Each row of a before or after table is a point. The points were changed in one or more steps. Then noise was added and the rows were shuffled. The steps act on how far a point lies along the listed directions, d1 being the first. What was done? A step turns or swaps two directions, mirrors them in a line or flattens them onto one, adds a multiple of one to another, or multiplies one. Angles are multiples of 10 degrees, from the lower direction toward the higher: turns from -170 to 170, lines from 10 to 170 but not 90. Use the fewest steps. Two steps may share a direction if one is a turn and the other turns, adds or multiplies; they go together, in the order done. Otherwise the lowest direction goes first.
(in the rows, 128 means zero)

Directions:
(1): [100 172 143]
(2): [174 152 142]
(3): [133 148  78]
Before:
[[111 120 144]
 [155 106 117]
 [117 148 123]
 [121 120 155]
 [104 110 139]
 [105 132 132]
 [140 123 128]
 [125 156 127]
 [121  95 129]
 [173  45  81]
 [101 146 143]
 [ 98 149 115]]
After, 12 rows:
[[139 144 143]
 [154 107 139]
 [186   9 107]
 [105 151 124]
 [134 122 117]
 [119 162 150]
 [145  88 103]
 [146 152 126]
 [120 142 151]
 [101 148 160]
 [149 134 150]
 [109 141 139]]
Steps: multiply d1 by 1.3; turn d2 and d3 by 110 degrees

Directions:
(1): [180  97 136 133 126 174]
(2): [ 87 115 182 146 139 155]
(3): [107  98  82 158 165 138]
(4): [108 166 102 125 102 180]
(5): [153 177 138 165 166 129]
(6): [130 121 127 186  80 113]
Before, 12 rows:
[[138 113 153 106 132 136]
 [ 96 161 144 109 131 133]
 [109 102  93 146 120 182]
 [174 129  66  93 101 123]
 [105 101  88 139 134 188]
 [174 132  90  97 100 123]
 [ 86 142 128 117  89 138]
 [116 120 134  90 118 176]
 [158  69 155 112 154  83]
 [121 107 142 125 102 139]
 [165 129 156 130 144 131]
 [114 156 103 117 140 164]]
After:
[[103  77 154  96  86  95]
 [158 119 143 171 127 106]
 [137  39 132 130 120 135]
 [ 85  58 119 144  75 112]
 [145  38 134 142 109 140]
 [ 89 135  80  95  96 190]
 [155  82  66  58 134  86]
 [120 145 166 160  98 106]
 [123 175 111 172 165 139]
 [137 102  70  73 141  91]
 [ 91 118 110 139 104 137]
 [ 88  78 124 103 103 125]]
Steps: swap d1 and d3; add -0.7 times d2 to d6; turn d4 and d6 by 160 degrees; multiply d5 by 2.5

Directions:
(1): [132 137  78 125 145 144  70 165]
(2): [142 152 170 118 156 109  77  90]
(3): [143 114 136 149 115  55 119 166]
(4): [140 139 150 183 180 149 146 153]
Before (12 x 8):
[[137 130 190 125 143  81 141 104]
 [ 99 129  63 116 117 213 132 154]
 [ 95 127 131 117  86 166 199  83]
 [123 114 104 123  73  96 189 148]
 [140 123 153 108  99  74 100 137]
 [120 129 140 101 117 135  87 101]
 [115 131  89 115 124 150 147  88]
 [136 127 103 160 165  97  82 167]
 [151 123  96 134 110 115  63 140]
 [112 116 149  68  74 105 136  80]
 [121  96 157 109  89  76 162 130]
 [129 148 157 128 159 191 145  95]]
After (12 x 8):
[[119 126 133  64 114 121  77  97]
 [119 124  68 133 121 139 142 125]
 [126 111 109 135 114 111 104 167]
 [159 133 129 176 159 134  82 143]
 [118 115  78  78  89 116  73 148]
 [126 101 119 133  88 124 193 156]
 [133 116 149  95 104  60 119 115]
 [ 92 122  76  93  66 159 153 110]
 [106 130  94 151 144 218 163 163]
 [140 140 161 173 189 113 118 120]
 [124 163 108  79 123 165 100  79]
 [143 139 143 110 131 101  63 134]]
Steps: turn d1 and d4 by 70 degrees; swap d2 and d3

Directions:
(1): [ 64 165 105 133  78 130 138 123 144  97  98]
(2): [120 117 147 140 153 152 130  61 177 155  91]
(3): [155  94  93 123  78 160 146 128 176 131 167]
(4): [121  72 146 178  87 100 129  99  89 124 125]
(5): [137 133 135 142  95 161  59 159 125 168  98]
Before (13 x 11):
[[145 122 106 124 124 114 141 149 109 125 172]
 [128 121 154 140 110 100 100 161  68 107 107]
 [109 121 123 166  80 119  99 156 101 146 106]
 [124 103 136 136 113 128 141 109 134 127 123]
 [105 155  82 112 113 130 158 128 149  84 123]
 [103 104 133 130 148  99 145 136  95 116 155]
 [120 165 120 110 156 135 135 115 162 152  83]
 [113 144 105 132 112 148 156 117 181 123 139]
 [133 171 105 110 114 139 114 157 112 123 120]
 [118 156 149 130 152 132 106 136 140 161  91]
 [119  92 152 153  88 135 102 113 138 153 116]
 [152 151 156 127 126 114  86 164  74 120 119]
 [158 117 122 113 137 140 164  86 178 139 140]]
After:
[[159 130 142 120 102 103  80 227  41 107 141]
 [123 137 144 131 172 141 131  62 179 176  58]
 [185 144 143 120  98 117  60 226  45 124 153]
 [140 133  85 114 101  91 155 188  83  94 202]
 [113 113 158 151  95 165  74 105 165 178  85]
 [114 108 118 111 155  85 172 159  84  93 191]
 [ 91 159  93 115 134  93 175 125 114  62 125]
 [ 85 149 120 144 129 136 166  82 181 118 112]
 [139 168 107 117  94 125  95 196  72 119 130]
 [135 131 166 146 154 150  82 114 153 193  76]
 [116 113 137 130 127 135 148  92 150 131 110]
 [120 145 125 156  77 130  57 206  82 162 103]
 [126 113 127 123 145 143 193  20 217 135 114]]
Steps: turn d1 and d3 by -40 degrees; multiply d2 by 2.5; multiply d4 by 0.4; multiply d5 by 2

Directions:
(1): [113 191  76 183 123 123 147 143 149 122  77 133 122 126]
(2): [117 151 172  85  71 162 146 116 135 123  73 114 127 162]
(3): [176 131 132 101 107 121 143 149 123 127 105 195 135  62]
Before:
[[110  92 212  41  96 154 118 102 124 127 124  91 124 171]
 [191 129 107 117 143 116 122 157 128 128 168 187 148  52]
 [ 98 180  77 175 121 133 138 133 155 129  66 106 102 172]
 [103 114 154 132 126 133 129 109 100 124 124 110 132 177]
 [169 123 156 102 104 135 142 151 113 142  92 188 142  66]
 [148 116 143 101  80 134 144 145 123 119  99 171 120  99]
 [124 102 105 173 163 102 104 128 131 141 175 134 138 126]
 [107 134 144 110 102 140 118 135 149 120 118 112 114 154]
 [ 68 134  91 189 163 134  98 105 158 117 147  53 116 199]
 [115 134 133 151 134 126 114 116 115 153 130 103 114 129]
 [ 76 149 102 170 154 146 101 110 133 131 129  65 105 178]
 [ 58 173  59 226 194 118 107 102 124 142 168  64 117 142]
 [140 130  65 134 140 118 127 163 133 130 129 156 142 109]
 [ 94 161 142 130 101 148 137 115 132 126 129  50 114 223]]
After:
[[105 138 150 104  96 144 120 132 151 119 110 112 116 160]
 [143 121 145  96  74 136 146 145 124 120  88 169 123 104]
 [147 105  77 124 151 116 120 161 125 132 153 153 145 106]
 [ 84 125 118 152 155 146  95 102 125 133 145  65 107 178]
 [115 131 130 151 135 123 114 115 118 155 131 106 112 127]
 [ 95 151 176  79  79 159 139 114 146 120  64  91 119 180]
 [ 70 126  86 199 210 114  91  93 108 147 216  64 121 136]
 [ 74 111 110 171 170 134  90  98 153 121 167  52 118 196]
 [164 133 154 105 103 138 146 151 117 142  82 188 145  67]
 [126 101  93 184 172  98 100 132 132 145 183 138 137 119]
 [112 119 127 119 120 141 117 119 138 135 109 101 109 178]
 [ 97 124 148 141 122 134 135 110 104 116 112 109 131 179]
 [ 92 155 154 113  88 153 137 110 129 126 124  46 114 231]
 [191 131  90 132 152 110 125 162 129 126 173 192 149  43]]
Steps: multiply d1 by 0; multiply d2 by 1.3

Directions:
(1): [140 140 138  84 117  75 139  93 149 112 132 125 145  99 216 149 159 139]
(2): [108 112  88 105  76 125 144 179 152 137  70 121  82 153 146 106 143 166]
(3): [168 103 181 152  93 150 127 124  84 126  54 136 164 130 136 163 127 143]
(4): [116 174 110 143 133 136 104  61  90 163  92  98  67 137 151 134 117 110]
Before, 8 rows:
[[156 124 153 108 139 132 148 125 128 122 152 125 142 117 126 128 126 134]
 [160  44 145  91  92 108 181 224 190  77 150 171 211 111 116 127 155 186]
 [ 97 116 102  97  91 105 134 136 138 127  60 123  84 163 161 102 152 153]
 [132 139  86 101  76 130 149 134 139 128  67 102  83 161 171 137 130 158]
 [146 132 146 126 117 124 126  83 115 151 128 131 158 105 157 161 128 128]
 [144 141 123 154 130 139 117 109 106 129 132 127 125 134 114 150 108 117]
 [120  96 114 174 138 177 130 166 114 144 113 132 122 147  49 114 104 120]
 [168 124 176 132  91 125 139 102 109 128  86 123 147 108 159 189 142 135]]
After:
[[195 132 204 175 115 156 113  34  36 145  41 121 160 109 150 202 112 127]
 [123 120 112  93  94  85 152 115 153 129  88 119 112 115 208 146 161 148]
 [115 130  83 126 111 122 133 153 143 130 131 122  94 144 126 122 121 134]
 [160 173 145 111 189 101 135  43 134  94 229 119 179 103 162 173 121  86]
 [130 149 175 112 195  72 112  37 121  94 200 137 191 100 160 149 139  80]
 [104 128  92 143 126 160 118 135 129 169 137 130 100 141  83 110 105 125]
 [145 124 134 126 125 158 142 141 110 143 106 118  98 140 103 114 117 140]
 [113 169 108 150 146 146 118  98 112 167 143  99  62 137  91 136 110 103]]
Steps: multiply d2 by 1.6; turn d1 and d2 by -140 degrees; turn d3 and d4 by 110 degrees

Directions:
(1): [129 136 183 158 157 144  93 130 121  66 113 108 127  73 104  66 137 139
 150  84 162 124 152 161]
(2): [134 126 176 153  93 135 190 116 149 118 114 184 135 112 106 138  78 129
  82 175 153  96 158 161]
(3): [138 116 166 153 125 133 102 166  98 120 184 125  90 212  88 165 107 125
 146 120 176 131 146 119]
(4): [ 94 100  98 148  91 165 113 103 127 150 103 120  41 140 157  92 155 159
 126 166 164 140 134 159]
Before (13 x 24):
[[125 126 153 133 104 127 171 100 169 100  97 175 172  64 158 127  79 110
  101 161 109 106 136 149]
 [133 128  66  75 146  90 120 145 127 183 167 124 134 187 146 174 156 125
  122 121  65 127  86  74]
 [112 114 127 148  88 136 152 140 143 156 180 159  78 210 113 165 113 152
  111 159 169 139 135 119]
 [ 80 106  94 147  95 159  91 104 115 146  96 114  39 151 153  72 150 167
  137 176 174 161 144 169]
 [113 136 168 165 139 163 111  98 114  72  86 136  86  63 136  29 122 161
  126 115 145 128 153 190]
 [135 136  98 109 119 105 110 139 113 150 124 112 123 172 142 167 144 113
  142 137 113 124 118 110]
 [138 129 130 102 161  91 114 132 144 118 124 122 171  64 117 115 125 110
  120  89  92 129 127 101]
 [134 145 174 168  78 142 216 106 157  93  67 170 138  69 132  92  97 136
   52 173 133  80 142 180]
 [146 142 152 109 167 101 122 124 143 125 113 126 208  71 119 119 129 102
  123 109  62 123 136 144]
 [104 120 150 153 102 154 131 116 132 114 141 148  68 138 123 137 118 135
  121 147 179 122 144 167]
 [152 128 138 134 119 118 182 133 137 118 151 145 144 151 100 174  89 103
  104 173 130 119 128 116]
 [126 135 138 118 101 129 160 131 123 139 115 145 121 156 126 161  90 133
  106 155 158 107 145 135]
 [135 135 111 114 152 118 102 126 132  82 108 104 163  68 145  95 141 118
  154  90 106 131 106 114]]
After, 13 rows:
[[136 115 125 145  96 139 171 126 129 130 153 145  99 171 115 169 105 113
  102 188 150 127 129 125]
 [134 138  99  80 146  97 151 115 152 174 111 139 203  85 148 145 133  94
  102 146  23 135 115 140]
 [136 159 169 145  93 129 232 102 165  91  61 178 167  36 138  90  99 133
   49 170 110  79 128 176]
 [124 126 184 162 124 146 121 127 124  84 157 144  90 132  94 137 106 128
  129 122 187 119 158 164]
 [113 125 128 109  97 122 186  94 186 115  79 173 177  48 178 125  87 117
   95 174  91 113 124 148]
 [108 105 169 177  94 156 121 149 134 127 187 143  43 219 102 140 112 171
  133 146 209 144 156 142]
 [104 110  51 100 123 127  99 119 118 192 145 115  58 189 168 135 182 154
  126 144 106 138  91 107]
 [105 125 165 160 154 150  65 127 108  73 102 103  93 100 104  37 141 153
  159 108 190 157 172 183]
 [134 135  82  99 150 101 133 115 146 106  98 116 191  65 160 116 139 102
  137  98  71 129 100  99]
 [148 175 186 142 178 118 136 115 116  52 101 149 187  38 115  63  93 131
  124  75  94 120 146 158]
 [116 128 104 126 108 127  95 129 105 144 111 102  93 174 147 147 155 125
  145 146 128 122 129 123]
 [136 126  88  78 142  87 138 118 151 154 121 126 169  74 146 131 127 109
  100 118  70 129 110  87]
 [123 133 138 131  95 139 151 129 121 125 113 142 103 159 121 150 101 138
  112 161 179 107 151 144]]
Steps: turn d1 and d4 by -60 degrees; multiply d3 by 1.6

Directions:
(1): [135  85  98 145 141 104 140 125 111 123 150 123 157  91 115 173 116  81
 174  98 105  83 168  77 116 153 144 112 169 159 110 175 146 116 124 108
  97 103 150 149 145 130  51 210 122 144 137  77]
(2): [147 164 101 204 124 127 166 156 109 141  95  93 112 163 101  88 117 143
 158 117 105 131 154 124 117 176  70 168 154 154 130  99 135 104 120 172
  94 100 167 114 157  92 192 155  67 151 116 141]
(3): [158 160 192 185  79 112 107 137 133 146 142 103  97 151 156 114 125 110
 130  98 154 131  97 101  91 204 136 143 123  91 114 160  89 146 106 130
 135 160 100 167 197 185  90 109 117  90 126 112]
(4): [ 88 130 156  75 127 122 142 147 100 108 160  95 105 140 124 106 164  51
 130 140 148  50 182 115 112 132  68 124 154  95 189 146 103 164 154 138
 169 103 125 106 122 172 163 140 129 140 144 161]
(5): [134 174 101 110 101 138 125  71  46 136 157 104 134  80  82 107 130 118
  97 127 159 128 134  96 185 107 120  88 113 139 140 142 120 134  73 146
  95 110 168 172 133 123  98  57  76 116 117 150]
(6): [155  93  88 130 145 144  95 150  70 201 127 143  82 106 104  96 152 108
  87 137 141 170 103  89  81 118 128 112 117 113 119 177 127 118 178 169
 138 131 110 178 107 120 186 150 155 158 136  74]
Before, 10 rows:
[[120 111 172 154 110 113 115 127 180 127 130 126 125 123 158 138 134 150
  129 124 129 137  96 150 123 150 168 157 103 129 120 126 116 137 110 106
  141 169  89 131 158 138  62 100 173  91 145 130]
 [162  93  91 125 137 132  99 110 104 158 134 161 135  79 103 148 122 138
  119 119 115 142 104 106 117  94 173 110 116 136 113 162 167 123 128 125
  121 139 116 174  99 101  91 147 167 137 131  70]
 [147 162 138 176  95 103 136 140 127 127 135  95 103 155 125  97 128 123
  148 121 119 130 152 127 121 187  92 146 154 126 143 119 115 113 104 163
  115 105 137 124 169 125 145 124  94 114 120 143]
 [143 135 103 143 136 118 153 132 114 124 122 113 160 119 102 146 124 123
  157 115 109 118 165 106 130 147 137 119 146 158 122 131 153 119 126 114
   84 104 157 147 149 111 122 150  90 140 108 126]
 [142 119 140 114 143 143  86 116 202 141  98 166 130 159 172 136 111 195
  109 146 142 193  53 176 133  91 180 137  86 101 118  96 124 130 133 112
  146 166  73 101 109 129 134  84 162 106 126 123]
 [144 196 168 120  78 131 101 107 158 125 113 145 133 126 157 124 127 199
   90 120 137 176  62 178 165 121 157 110  67  80 108  85 110 142  98 119
  149 171  77 131 128 144  99   7 129  87 127 169]
 [144 106 105 154 119 131 134 109 144 148 130 137 142 128 120 163 101 139
  161 135 114 138 110 103 131 135 164 145 149 158 117 133 136  86 123 111
  108 130 130 144 128  97 108 158 123 139 127 109]
 [ 99  89 124  98 149 106 137 112 179  78 134 161 183 135 155 189 110 122
  165 140  92  99 147 157 145  86 152 130 157 159 119 115 141 119 149  82
  122 120 117  94  88 143  72 175 183 115 125 117]
 [101 168 191  84 102 130 112 127 132 115 146 120 121 139 161 105 158 115
   92 141 173 111 122 138 126 132 113 127 118  73 159 117  80 179 121 127
  188 138  99 120 133 178 156  70 153  92 120 182]
 [143  81  79 163 160 132 113 111 119 156 132 173 156  79 139 153 119 148
  135 121 103 162 114 100 129 118 167 119 127 171  91 152 146 100 137 133
   98 157 122 158 125 104  74 156 154 138 119  85]]
After:
[[115 122 116 102 107 132 142 102  89 144 164 116 124 115  99 143 125  80
  145 147 145  85 150  81 142 120 117 125 164 140 164 151 119 113 126 127
  130 105 135 146 122 128 125 136 111 144 138 136]
 [100 203 116  70 105 134 158 104 108  85 118 120 148 118 106 111 137 157
  113 146 119 101 153 180 203  81  84 100 107 115 163  66 125 140 108 141
  140 105 137  88  86 108 151  31  85 131 131 220]
 [124 121 130  71 117 117 114  84  75 114 187 118 148  69  98 148 140  67
  127 116 139  48 160  92 145  99 135  84 135 118 169 175 138 166  96 109
  138 115 131 163 118 159  43 122 143 120 140 119]
 [ 92 115 111  86 134 126 135  94  56 115 192 123 153  65 115 136 156  51
  129 128 145  58 185  71 156 111 103  91 152 143 165 176 112 153 123 137
  125 122 141 152 130 167  59 123 128 129 126 146]
 [126 133 141 154 141 133 129 136 210 113  81 168 167 152 170 156 107 214
  130 132 106 174  93 178 131 127 168 162 118 134  92  62 132 120 122 107
  145 145 107  87 117  96 143 125 158 104 106 150]
 [ 96 149 148  71 138 135 131 104 146  94 138 107 135 155 139 118 140 114
  129 150 156  88 140 157 166  92 102 125 127 101 189 103 106 156 115 122
  151 107 112  73 115 154 138  89 114 123 134 182]
 [145 140 112 134 131 124 137 133  93 144 133 112 135 114 100 118 137 101
  131 116 133 114 156  89 113 145 134 111 135 130 139 153 137 136 139 136
  102 114 144 166 149 127 149 133  95 140 114 121]
 [ 86 107 119 113 147 116 163 124 162  95 128 112 148 115 118 143 141 135
  153 141 103  93 165 164 159 112 120 154 138 166 155  97 149 124 121 117
  131 112 138  84 114  95 105 136 145 136 147 168]
 [122 139 157 171 104  88 152 127 151  83 147 107 154 162 151 165 107  86
  194 105 102  69 161 114 122 179 111 157 181 145 127 131 110 129 117 105
  104 113 133 115 166 179  58 173 127  97 118 122]
 [152 114  86 142 133 124 123 155 128 162 101 140 101 142 116  97 133 167
  117 154 101 189 124 150 117 126 117 138 138 137 126 109 145  90 151 170
  129 115 126 120 111  80 203 129 136 145 118 119]]
Steps: add -0.5 times d2 to d1; turn d2 and d6 by 60 degrees; turn d3 and d4 by -160 degrees; add 1 times d4 to d5
